Each row of a before or after table is a point. One or more steps were done to the points. Then noise was added and the rows were shuffled. The steps act on how far a point lies along the listed directions, d1 being the first. What was done? A step turns or swaps two directions, mirrors them in a line or flattens them onto one, adds a multiple of one to another, or multiplies one. Angles are multiples of 10 degrees, from the lower direction toward the higher: turns from -170 to 170, lines from 10 to 170 but not 90. Use the fewest steps. Two steps may share a direction if one is a turn and the other turns, adds or multiplies; they go together, in the order done. Otherwise the lowest direction goes first.

Directions:
(1): -186, 99
(2): -99, -186
Before (12 x 2)
-4, 18
-62, 2
-13, -20
-35, -37
-18, -14
-17, 13
68, -8
46, 21
-45, -82
-4, -60
-112, -77
17, -23
After (12 x 2)
57, -25
-45, -82
14, -33
-106, -62
-16, -16
41, 11
-17, -14
-2, 24
-15, 19
-31, -31
-7, -67
-52, 14
Steps: add -0.3 times d1 to d2

Directions:
(1): -140, -237, 112, 25
(2): -158, 178, 161, 83
(3): -120, -6, -204, 181
(4): 174, -34, 95, 221
Before (9 x 4)
-23, 63, 5, 17
-21, -69, -37, 51
-11, -42, -52, 22
48, 12, -33, 22
33, -9, -8, -23
-59, -33, 14, 15
-67, 58, 34, -15
-72, 32, -106, -72
-8, -17, 34, 24
After (9 x 4)
-50, 43, 29, -31
-68, -33, -7, 27
35, -1, 13, -33
36, 21, -41, 34
-92, 38, -143, -36
-55, -63, -75, 94
-41, -33, -81, 62
-22, 55, -10, 21
-5, -22, 38, 21
Steps: multiply d2 by 0.7; multiply d3 by 2

Directions:
(1): 170, -102, -154, 92, -21, -249
(2): -43, 175, 163, -42, 142, -229
(3): -40, 210, -196, -157, -153, -37
Before (8 x 6)
29, -9, -66, -16, -18, -34
-36, 14, -37, -9, -45, 57
-11, 37, -25, -41, -1, -38
-17, 14, 73, -5, 57, -68
18, -10, -31, -6, -29, -16
-23, 17, -101, -20, -77, 54
-4, 70, 11, -67, 33, -103
52, 20, -60, 27, -15, -135
After (8 x 6)
-11, -32, 72, 13, 55, -40
62, -34, -61, 52, -16, -96
20, -29, 12, -21, 30, -33
1, -11, -26, -22, -1, -4
19, -10, -30, -2, -29, -13
31, -17, -64, -16, -20, -25
-36, 22, -38, -15, -48, 52
-27, 25, -105, -20, -72, 54
Steps: flatten d2 and d3 onto the line at 130 degrees

Directions:
(1): 9, -225, 128, 95, 47, -246, 227, 57, 84
(2): -8, -64, 128, 85, -309, 23, -42, -263, 75
(3): -51, -198, -138, 41, -21, 301, 212, 0, -44
Before (13 x 9)
-1, -27, -17, 19, -2, 45, 21, 32, -26
-9, 27, 21, 11, -108, 92, -90, -118, 3
-24, 32, 39, -25, 2, -54, -1, 10, 21
3, 30, -34, -43, 11, 88, -45, -14, 1
-5, -18, -10, 12, -21, 50, -14, -26, -1
20, -17, -40, 28, -24, 50, -1, -28, 9
16, -66, 37, 46, -5, -44, 86, 2, 54
9, 4, -31, -9, 0, 31, -14, 8, 0
37, 146, 39, -47, 15, -152, -133, -16, 26
38, 68, -2, -30, 24, -38, -68, 30, 11
-3, 82, -17, -34, 35, 3, -67, -21, -44
-53, -15, -26, 17, -48, 63, -8, -38, -3
-21, 23, -63, -13, 4, 71, -9, 35, -28
After (13 x 9)
3, 32, -24, -41, 0, 84, -50, -24, 5
20, -17, -44, 26, -17, 50, 5, -23, 7
8, 3, -24, -8, -11, 29, -22, -2, 3
-4, -19, -18, 9, -8, 52, -12, -15, -7
39, 69, 2, -28, 17, -39, -71, 25, 12
15, -66, 31, 43, 7, -38, 90, 14, 53
-52, -15, -37, 11, -28, 70, -1, -17, -8
36, 146, 11, -58, 62, -139, -114, 26, 12
-3, 84, -12, -32, 29, 0, -68, -29, -42
-11, 26, -35, -13, -12, 118, -55, -35, -25
-25, 34, 33, -28, 13, -51, 3, 18, 16
0, -25, 0, 25, -26, 41, 10, 10, -18
-19, 25, -40, -2, -38, 58, -25, 1, -15
Steps: flatten d2 and d3 onto the line at 70 degrees

Directions:
(1): 75, 98, 1, -210, 312, 192, 52, -94, 206, 26, 112, 82
(2): 130, 191, -214, -38, -204, 122, -119, -66, 128, 18, 0, -274
(3): 82, 320, -5, 176, 11, -250, 0, 30, 162, -62, 0, 186
Before (14 x 12)
3, 26, -30, -27, 10, 24, -12, -3, 58, -12, 7, 3
-58, -43, -35, 63, -160, -88, -29, 39, -117, 0, -24, -76
-15, -73, -22, -98, 57, 78, 15, -10, -27, 29, 20, -30
-16, 47, -19, -20, 29, 14, -4, -13, 38, 13, 20, 2
-21, -14, -19, 80, -173, -113, -33, 7, -60, -8, -72, -22
45, 68, -6, -21, 20, -6, -4, -21, 70, -28, -10, 32
-14, -14, 62, 10, 104, -51, 71, -13, 6, -9, 14, 84
8, 81, -13, 16, 30, -29, -26, -31, 50, -39, 9, 12
10, 18, -26, 67, -79, -21, -14, 15, -24, -9, -19, -26
0, 15, 27, -4, 65, 3, 54, 29, 7, 21, 11, 10
41, 89, -27, 1, 18, -9, -19, -5, 68, 16, 46, 41
-33, 19, 1, 74, -96, -80, 3, 1, -58, -6, -49, 12
14, 45, -26, 29, 18, -34, -6, 33, 17, -56, -13, 2
-1, -15, 7, -53, -12, 49, 3, 11, -8, 5, 20, -24
After (14 x 12)
-3, 13, -17, -29, 30, 22, -2, -2, 57, -13, 12, 21
-30, -34, 66, 43, 57, -84, 65, 1, -30, -13, -4, 77
3, 73, -3, 13, 47, -30, -19, -30, 47, -40, 12, 28
-19, 9, -84, 34, -174, -41, -51, 14, -68, 7, -13, -130
-24, 35, -6, -21, 42, 8, 5, -10, 32, 13, 21, 20
-12, -1, 35, 9, 50, -14, 55, 37, -11, 18, 5, 16
-4, -21, 15, -53, -1, 47, 8, 12, -10, 3, 22, -13
-27, -93, -7, -90, 63, 62, 21, -3, -42, 25, 16, -12
16, 35, -65, 53, -186, -67, -53, -17, -14, -3, -62, -73
36, 54, 9, -22, 41, -14, 5, -17, 63, -29, -8, 53
28, 41, -45, 49, -75, 3, -18, 3, 1, -5, -12, -42
30, 78, -9, 0, 42, -15, -7, -2, 64, 15, 48, 64
-11, 50, -32, 62, -117, -56, -12, -10, -34, -2, -45, -25
16, 50, -28, 30, 21, -31, -4, 33, 21, -55, -13, 1
Steps: turn d1 and d2 by -30 degrees
